Every row gives one point. Two turns around zero, p and q, are shown by what they do to some points. Where does a point land after both, in the order given? Backwards means that the second turn is done in reverse. Each puzzle has new turns, and all numbers are rounded.

Turn p:
[-5.7 23.6] -> [-23.5   6.1]
[15.3  5.9] -> [ 2.0 16.3]
[ -9.6 -29.5] -> [ 21.5 -22.4]
Turn q:
[ -5.1 -17.2] -> [-13.4 -11.9]
[2.6 7.8] -> [6.3 5.3]
[13.1 17.0] -> [20.1  7.5]
[-21.2  24.4] -> [-5.1 31.9]
[ 10.6 -32.0] -> [ -7.9 -32.8]
Where do these land?
p, then q backwards: [  5.7 -11.9] -> [11.5  6.5]
q, then p: [-11.7  26.0] -> [-23.2  16.6]
p, then q: [ 28.5 -28.5] -> [ 38.9 -10.4]
q, then p: [-16.1   4.2] -> [-16.0  -4.4]
p, then q: [-6.4 10.2] -> [-10.7   5.6]

Turn p:
[-8.8  6.9  5.2] -> [4.3 7.0 9.2]
[18.3 21.7  3.8] -> [ 24.9   3.7 -13.6]
[-19.1 -16.6 -21.2] -> [-31.8   8.6   2.2]
[-21.7 -26.2  -0.2] -> [-27.4  -6.8  19.0]
[31.3 14.1 12.4] -> [ 29.9 -12.6 -16.8]
Turn q:
[  0.2  17.7 -37.1] -> [-16.6 -18.1 -33.0]
[ -2.0 -28.7  18.6] -> [11.8 -2.9 32.0]
[-14.3  -7.0  25.5] -> [-2.8 17.1 24.6]
[-6.7  0.4 -0.9] -> [-6.5  0.2  1.9]
[27.9 -5.9  7.9] -> [29.5 -0.3 -2.7]
[ -5.1  23.5 -13.9] -> [-15.3   4.1 -22.8]
Where do these land?
q, then p: [  3.5 -34.7   4.7] -> [  8.6 -32.8   9.4]
q, then p: [ 23.9 -14.3 -10.9] -> [ -7.8 -23.1 -17.3]
q, then p backwards: [-22.3  17.6 -18.4] -> [ -1.6 -21.0 -26.5]
p, then q: [-6.1 26.7 22.5] -> [ 29.1  16.6 -11.6]
p, then q backwards: [1.0 4.7 2.1] -> [ 4.3 -0.3  3.0]

Turn p:
[ -0.8 -14.0   3.7   2.4  -7.3  17.7] -> [-6.3  5.4  6.1 -3.4 -8.5 19.8]
[ 12.6   8.0  11.4   7.1  14.7 -11.2] -> [  9.6  11.5   4.4  14.0   0.4 -17.5]
[ -0.7  -2.5 -25.0   9.5  30.5  -3.6] -> [ -6.2  -8.0 -23.6  31.6   0.3  -3.2]
[ 13.5 -10.7   8.9  12.9 -23.1 -41.2] -> [ 32.4 -24.3  27.4  -0.9 -12.4 -15.1]
[ -6.2   7.4 -12.3   3.0   2.0  -1.4] -> [-8.6 -8.6 -8.5  1.5  0.9 -6.0]
[ 9.1 -2.8  9.3 19.5 16.0 14.6] -> [ -9.5  18.9   6.1  20.0 -11.9   1.1]
[-62.6  -6.1   6.6 -50.8  -5.7  12.4] -> [-18.9 -10.2  -3.7 -31.6  63.8  35.0]
[ 17.1  -2.6   4.8 -19.3  -6.8  -2.8] -> [ 21.4   8.6  -5.3 -13.3  -1.4   3.0]
[ 18.0  23.3  -7.4  15.5 -20.4  15.5] -> [-13.9   6.8  -3.0 -18.0 -30.9 -17.0]
Turn q:
[ 36.4  13.0   6.7  13.3   2.5 -16.2] -> [ 28.7 -20.2   6.4  17.6   2.8 -19.8]
[-28.8  -4.4   6.3  -7.8  20.9 -21.2] -> [-22.2   8.4 -18.3  -5.3  29.0  -8.4]
[-22.9  20.0   8.4  -5.5  23.4  13.3] -> [ -5.5  30.2  -9.7 -17.9   2.1 -19.8]
[ -2.1  11.3  -0.3  12.9 -24.9  30.9] -> [ -4.5   5.7  18.1  -5.0 -38.3   0.0]
[  5.0 -15.8   3.5  16.1  -4.5 -14.0] -> [ -7.1 -13.9  13.1  15.1  10.9   1.4]
[  3.1   8.8   0.9 -19.3 -24.2  -4.5] -> [  0.8 -20.6 -14.2 -12.2 -16.3   5.1]
[ -3.4  -7.0  15.7 -38.9   5.4   6.2] -> [  6.1  -2.2 -11.4 -38.0  12.1  11.3]
[ 12.6 -25.9 -41.2  29.2   1.4   5.6] -> [ 3.6 12.6 16.1 45.5 -2.3 30.2]
Where do these land?
p, then q backwards: [ 12.3 -18.6 -18.7  16.6  21.4  -5.9] -> [ 12.6   8.3 -30.1  12.5 -11.9 -13.6]
q, then p: [ -4.5   5.5 -20.1  10.7  -8.8  19.1] -> [-15.2  -1.4  11.4 -20.4 -12.3  -9.0]
p, then q backwards: [  5.6  31.1  34.1   0.3 -28.7 -25.6] -> [10.6 14.2 50.7 10.2 15.3 20.5]
q, then p backwards: [-23.9  18.9  -7.5  19.8  22.5 -24.9] -> [-3.1 31.0 -4.3  7.8 38.1  1.5]
q, then p: [-13.5 -12.5 -16.9 -32.0   0.9   7.4] -> [-20.1   8.3 -30.2 -13.4  -0.5  11.6]
q, then p backwards: [  6.3  -9.8  24.6   8.7  -1.6 -18.0] -> [-23.8   6.6   2.4   4.7  -5.5 -21.8]
q, then p backwards: [ 16.1 -16.5 -14.8 -27.3  13.3   8.6] -> [  5.3 -24.8   4.1 -32.8   0.4   3.5]
p, then q: [-10.2 -23.6   5.0   0.5 -23.3  19.6] -> [ -2.9   8.9  13.3 -33.0 -13.3   9.1]
q, then p: [11.7 25.5 14.3  2.7  4.2 19.6] -> [ 28.0  -1.2   4.3 -17.8  -2.2 -16.6]

Turn p:
[ 16.5 -10.9  17.3 -26.8  25.1  24.1  13.0   3.2  -1.8] -> [11.9 11.4  8.4 -9.0  8.0 20.2 22.1 35.9 11.3]
[-27.9  -1.4 -38.5  21.2 -11.9  24.6 -22.0  22.2  15.1] -> [-40.3 -30.4 -31.9  -7.6   7.1  14.6 -23.3 -14.1   5.9]
[-22.7  11.3  23.5   1.7   7.8  12.9  33.1   3.8 -19.2] -> [ -8.4   1.4  -2.3  26.7  -9.5   2.1  23.2  28.1 -26.2]
[ -2.5  -0.1  -0.2  30.7 -10.8 -17.0 -11.9  21.8  15.3] -> [ -9.7 -12.7   6.2  20.4   9.4  -6.2 -33.9 -14.4   4.1]
[  1.8   8.3  22.2  -0.9  20.8   0.9 -16.3 -17.0  -2.3] -> [ -3.3  27.0  18.5  -5.6  12.0   8.7   6.8  -3.3 -13.1]
[ 17.8 -29.2 -25.6 -15.6 -28.6  24.4 -17.2 -11.7  -4.1] -> [  6.3 -19.7  -3.9 -41.1 -28.1  19.4  -2.6  -9.9  23.0]
[ -5.3  30.2  -6.8  -0.7 -21.5   7.8  22.5  -3.4  -0.6] -> [ -9.3   6.0 -22.6  21.8 -23.7  -8.2  15.1  -5.5   5.6]
[ 13.4   8.7 -13.2  29.8  16.4 -29.2  -1.7 -16.7 -20.7] -> [ 30.1   2.0  -2.1  12.3  15.2  -0.8  -2.2 -34.9 -25.1]
[ 11.4 -12.0  13.8 -27.0   8.7 -25.4  -6.0  14.8  -7.7] -> [ 24.5  12.9  10.7 -13.4   6.3 -17.1 -16.0  24.1   0.4]
[ -2.6  -4.8   7.5 -12.4  -6.1 -23.3   6.4 -17.2  26.0] -> [ -1.9   2.2  19.1  -4.6   3.3 -32.8  10.7  -6.3  13.9]
Turn q:
[ -4.0   9.3  -3.2   2.0   4.1 -12.1  -5.2  18.0 -14.7] -> [  0.6  12.8   0.1  -6.0   4.9   6.2  -3.2  20.8 -12.0]
[ 27.5   0.1   2.2  17.2  -7.5   2.5 -41.1 -27.3   9.5] -> [  3.4   9.6 -18.7  23.5  38.7  -0.5 -10.6 -29.9  11.7]
[  5.6   6.1 -20.1 -21.3  20.7  25.2 -25.7  -1.7  -6.2] -> [ -3.8  18.8  -3.3 -14.2  -3.7  33.4 -18.1 -25.5   0.7]
[ -9.6  -9.2  -3.0 -16.3 -21.8 -17.4   7.1  17.3  -6.2] -> [  9.2  -9.1  -8.0 -12.2 -12.4 -15.4 -16.6  22.9  -6.8]
[-14.3  19.5 -25.2  18.0  -2.7 -11.8  16.3   2.0  20.8] -> [ 21.4   6.7 -15.6   0.4 -11.0   3.4  34.8  14.4   9.9]
[ 17.3 -19.0  -1.6   8.0 -11.6  13.6 -47.8  20.9  28.0] -> [ -2.2 -11.4 -23.7   9.8  29.2  23.4 -31.9   1.6  36.6]
[  7.8  10.8  38.7  12.1  28.7  -1.1  11.3   9.3 -12.8] -> [-20.6   1.0  41.6   1.1  21.4   1.8  14.0   9.8 -10.4]
[-16.8 -25.4   0.6  -4.5  -6.3 -15.5  -4.2  -5.1   6.3] -> [-14.9 -11.1 -21.5  -9.3  -3.9 -18.9  -3.4   4.2   4.0]
[ 14.5 -16.5  14.0  18.7   9.1 -12.7  27.0   2.6 -26.5] -> [-14.1 -20.2  14.0  15.8   6.2  -6.4  11.7  11.6 -36.2]
[-10.1  15.7 -14.2 -37.0 -12.5  11.6  42.4 -37.2  18.5] -> [ 31.0  -6.2  10.9 -18.6 -45.2 -22.7  18.4 -36.5   5.7]
[-17.8   8.5  12.0   3.2  -0.3  17.6  20.0   1.3 -16.6] -> [ -9.9   8.8  24.3   9.9 -23.9  -4.4   4.7   6.7  -3.2]
Where do these land?
q, then p: [  0.6  25.6  20.6  25.1   2.0  27.3  22.4   8.9 -18.8] -> [-13.5   5.9  24.2  44.8 -12.7  14.0  -6.3   8.1 -11.0]
q, then p: [ -7.4 -24.6  14.3  31.3  23.1   3.2  -7.2  -3.5  15.1] -> [-24.8 -30.2  -2.5   6.9  21.4  -8.6  18.4   8.5 -12.5]
q, then p: [-32.8 -29.7  -0.5 -14.4 -18.7  22.8  16.7  18.1  -7.6] -> [-24.7 -20.3   6.4 -11.9 -29.1 -15.8 -36.5  -1.4   7.9]
p, then q: [ 10.8  30.9   0.9 -14.3 -21.7  15.9 -17.0 -23.4   7.5] -> [ 31.7  20.3   3.0   0.0 -19.1 -20.5  10.4 -11.3  21.3]
p, then q: [ -8.8   1.6  -4.8   9.6  14.6 -17.5  -5.1  16.9   9.7] -> [-18.3   9.5 -10.7  -9.3  16.0  10.9   8.4   0.8  -7.0]
q, then p: [ 13.1  10.8 -26.3 -26.1  23.1  -8.7   7.0  -5.2  -3.0] -> [ 18.2  15.2 -10.3 -19.5 -23.1  10.9  23.7   9.3   2.8]
q, then p: [  9.5  -9.6 -11.9 -19.8  16.7   3.5 -26.1   5.4 -16.4] -> [-13.0  16.1 -15.3 -29.9  -2.7  16.0   4.5  -1.3 -12.3]
q, then p: [ 12.8   1.0 -18.0  37.8  -2.8 -29.1  16.5   1.1   7.8] -> [ 31.9 -29.6 -17.2  22.8  12.0  12.3   6.5   7.5  -0.3]
q, then p backwards: [-10.6  17.9  22.7 -25.1 -20.0  12.0 -12.3 -25.9 -20.9] -> [  6.5  17.0  19.0  -2.1 -20.4 -38.5 -25.8  -7.1   8.4]
p, then q: [ 12.8 -23.8   2.9  -4.2 -16.3 -29.5   5.1   7.6  26.6] -> [ -5.5 -21.6  -8.9 -14.1  37.4 -17.7   0.3   2.3  14.0]

Turn p:
[ -7.0   1.6 -30.4 -52.5   0.1   4.7 -29.3  21.1 -24.5  14.1 -13.1] -> [ -9.5  15.4 -26.9 -30.6 -26.1  -7.1  14.4 -16.6  46.5  -9.5 -24.1]
[  6.8   0.3  -5.8 -11.7  10.6  15.2  -2.0  29.4 -12.2 -30.6 -15.8] -> [  7.1  -3.2   4.0  -6.3 -13.9 -20.8  20.9 -37.5  -3.6  -2.7 -12.8]
[-27.2  -5.5 -10.1  -0.9  17.9  21.7  -4.1  -3.3 -17.4  -5.3  -2.2] -> [-10.0   6.0  -2.0  -8.5  -1.0  -1.3 -26.4 -27.3  -0.7  -4.9 -18.6]
[ 38.8 -37.0  17.8  36.0  12.3 -12.5   0.4  19.2 -12.3 -12.7 -17.4] -> [ 48.5 -36.6  10.3  26.4 -27.5 -11.4   0.8   1.8 -19.0   1.1  -5.8]
[ 19.9  -8.0 -34.1 -27.7 -16.5  28.9  -0.2   3.5  -8.8   4.7  -2.6] -> [  6.4 -12.8 -13.8 -16.0  21.2   1.3  20.6 -16.0  35.4  -7.1 -22.9]
[ -0.7   6.4  -9.6   6.9   4.3   3.2 -18.4 -19.1   4.5 -19.7  -4.9] -> [  9.8  10.1   0.4 -14.2   2.0  23.0   1.1 -11.3 -16.6  -0.3  -2.9]
[-10.0  26.9  34.6  11.5  -8.5   8.8 -11.3 -10.5   7.6  13.1  -4.8] -> [-25.7  -1.3   7.5  -8.9  -3.4   8.1  -4.2  18.2 -18.9  34.6   3.6]
[ -1.7 -12.6  -2.4  10.1   6.7   0.2   3.1  -4.0  29.9  17.9  16.2] -> [ -5.4 -14.4  14.4  -4.4   9.9   7.2 -13.1  20.1   1.1 -21.1  13.5]
[ 12.0 -26.6  25.0  -3.7 -12.6 -18.7  31.8  -2.7  -4.8 -13.1 -26.8] -> [15.6 -1.7 21.6 51.6 -9.3  0.6 13.1 -2.0 10.1 13.5 -1.9]
[-19.6   0.7  -0.2  10.8 -26.3 -17.7   2.5   9.5  16.5   9.0  17.6] -> [-17.7  11.6  -1.7  10.0   8.7  -5.6   4.8  33.7 -11.0 -18.1  -1.9]
[ -4.1  21.8  -8.6 -12.2  11.9  -1.1   7.3  -2.1  14.4   9.3  -7.0] -> [ -5.4  15.1  12.7 -18.6   5.8  -4.9  -0.3  -0.5  12.9   4.6  15.8]
[  4.2  11.2   9.2  34.0  -0.2 -13.9  15.6  -2.3  -8.9  10.2  22.1] -> [  8.0  -3.4 -12.4  12.6  14.4 -15.9 -18.5  21.8 -22.3   8.3  16.2]
[ -1.9   3.9   5.4 -33.1  21.1  19.5 -15.7  -3.9 -14.7 -24.7  15.9] -> [-18.1  -5.0 -20.4 -10.4 -11.5  11.2   4.2 -45.4   1.8  -2.0   9.5]
[ -9.5  17.0   9.3  32.5 -20.9 -38.5  20.3 -34.7  30.9  27.9  22.8] -> [ -3.7  20.5   6.3  17.2  30.7  15.7 -17.4  61.1 -15.6   3.8  32.4]
Turn q:
[ 37.8   1.7  17.1  12.9  -3.6  -6.3  21.2  14.2  11.1   7.7 -19.8] -> [  2.6 -29.1  -1.7 -14.4   1.4  -3.4  -1.2  12.9 -37.9 -13.6  17.4]
[-25.1 -15.2 -28.2 -10.9  -9.1  34.7 -18.3   7.6 -15.5 -21.5 -13.4] -> [-18.0   1.0   4.2  32.4  -6.5   7.0 -18.7  11.9  23.0   9.5 -41.7]
[ 25.2   2.1  22.6   9.4  15.5  -5.0 -21.4  -1.9  11.6  17.0   7.3] -> [  1.5   5.3   4.4 -36.5  18.0   1.8  17.9  -0.3 -15.6 -12.7  -3.0]
[-33.9 -11.9   1.3  -0.3  13.8  -8.4  -1.7 -24.0 -23.8   1.9  12.6] -> [  3.8  16.7   2.5   8.8 -12.6  10.9   6.4 -29.1  33.9 -12.8   0.2]
[-13.2  -8.8  10.1   1.1  -0.1  -5.6  -0.4  -2.3  12.3 -17.6  37.2] -> [-4.6 18.4 22.0  2.6 -6.3 -0.7 27.5  1.9 12.7 14.6 14.4]
[-25.5 -12.7   9.4   1.3   9.4 -12.2   2.0  17.2   3.1   3.8  -0.9] -> [-24.6   9.1   4.9   0.5 -12.7 -14.8   0.2 -10.4   6.9 -11.6   8.8]
[ -3.6 -11.5 -25.7   1.7   1.2  -9.3   0.7   4.3 -10.4  21.6  24.2] -> [  5.8  25.2  -0.3 -16.2 -20.5  11.4 -18.7   4.4  12.5   3.9   7.2]
[-33.1  22.9 -42.8   8.9   6.5  28.7  -3.7  -3.5  11.2 -29.1 -24.0] -> [ -5.6 -18.7  11.5  30.2  27.0 -16.8 -36.0   3.0  37.6  22.4 -17.8]
[ 40.1 -16.2   4.1   2.4  -8.2  -4.3  16.8 -17.9   5.5   6.8 -11.1] -> [ 32.4 -16.8  -0.1  -6.4  -7.8   5.3   5.9  18.8 -23.0 -19.6   4.2]
[ 62.1  11.2  20.9 -18.8  13.4 -21.1  19.2   8.5  -8.0   6.0   0.5] -> [ 13.4   2.2 -19.7  -8.9  18.7  23.5   9.4  15.0 -51.5 -20.6  31.6]
[ -2.5   0.0   5.8   8.1  -9.6 -30.1 -18.1  -1.3  -9.3  -7.2   5.3] -> [  5.2  17.7  14.6  -0.4  -5.4  -2.0   2.5 -26.3 -16.9   4.5  -2.7]
[ 35.5  20.9  34.0  16.6 -12.6   0.7  16.0   7.1  -9.2  14.8   7.1] -> [  1.8 -27.1 -12.3 -26.8   0.5  21.0  17.5  -5.7 -33.6   8.3  19.1]
[-25.1   4.5  -8.9 -20.0 -19.4  -9.6 -11.3 -10.7   6.3   5.9   8.1] -> [  8.8  21.9 -13.8   8.2 -10.7 -19.5   4.3  -9.4  12.2  17.9  -9.6]
[-38.8  13.1 -19.8 -12.4   2.8  47.8  -1.2   2.6  15.1 -10.0 -32.9] -> [-22.3 -25.8 -16.3  26.7  17.0 -23.6 -17.0  13.4  39.7  10.0 -28.3]
Where do these land?
p, then q backwards: [-22.0   6.9  10.9 -33.1  10.5 -15.0 -12.3  13.1  27.5 -17.3   9.3] -> [-15.1 -27.6  29.0   0.3  16.8 -18.4   8.7  23.4  -9.5   4.4  18.9]
q, then p: [  0.1  -0.1 -27.3  11.4  32.1  14.0   1.1 -28.6 -13.7  29.1  11.2] -> [ -6.7 -18.8  18.5 -33.1   1.2  22.2  32.1 -17.7   4.7 -13.1  14.6]
q, then p: [ -8.7  11.3  -5.7   4.9  -7.6 -24.9  -5.2  14.2 -34.4 -25.2 -30.5] -> [ 12.6   2.8 -15.4  -3.9  -4.0  29.8 -31.6   2.5 -26.7  20.6 -21.3]
q, then p: [ 17.8 -27.9  24.2   7.5  -9.6  -8.0   9.5 -19.8 -14.3  32.6 -30.8] -> [ 24.1   3.4 -11.6  28.7  10.8  18.4  34.3 -28.6   5.7  -4.6 -23.3]
p, then q: [ -9.3  15.5 -27.3  16.8  27.3 -19.3   4.1  18.0   5.1 -12.6  25.0] -> [ 11.8  33.7   8.7  22.4  20.6  23.0   2.5 -14.1 -15.4  15.9  11.2]
p, then q: [ 12.4 -13.2 -26.1 -13.9 -17.3   3.6  11.0  24.2 -13.5   1.6  -0.3] -> [ 16.6  -7.4  16.9  13.1   8.4 -22.9 -13.4  10.4 -10.4 -14.9  20.0]
q, then p: [-11.6  13.0  -9.4  17.4  -5.9  -1.2  21.5  -9.3  24.5  29.5   4.6] -> [ -1.9  -4.4 -11.7   2.5  -5.7  14.9  18.2  19.2  23.1 -27.7  18.6]
p, then q: [ -9.7   0.7   4.4   6.2  -1.3  14.3   1.2 -29.6  11.0  18.5  14.3] -> [-27.0  10.8   0.6  -8.6  10.3   2.8   3.0   6.1  21.2  -6.2 -18.4]
q, then p: [  4.5  -0.5  26.4 -17.5 -14.7  20.3  31.2  16.2   9.3 -25.3 -12.1] -> [  7.1  -5.2  -1.0  28.4   8.9 -29.4 -25.3   8.6 -10.1 -25.9 -21.1]
p, then q: [ 15.9  12.7  13.2  15.9   4.2  21.0 -25.8   9.3 -20.3  -2.1 -24.5] -> [ 17.4   1.4 -33.7  -3.0 -26.3   0.6  -8.0   2.5 -14.4 -19.6 -16.2]
p, then q: [ 31.3  14.3  -0.4   6.5 -22.0  -6.5 -11.3 -11.9  22.7 -20.1 -11.3] -> [ -7.8 -20.4 -22.2  -1.4  -6.0  29.8   1.9  21.9  -0.6  -8.9  24.7]
q, then p: [ -0.6   3.2  27.8 -28.5  -5.9  -9.9 -15.1  18.7 -21.3 -13.3  20.7] -> [ -9.0  21.2  -3.8  -3.5  33.4 -19.7 -25.8  -7.3  -2.5  22.4  -9.0]
q, then p: [-20.3 -35.9 -10.6   6.4  10.4  11.5  -9.9 -14.7  17.3   4.8  24.2] -> [-20.6   3.5  31.2   4.7  -0.6  -5.7  36.4  12.9  -5.5   6.5  17.0]
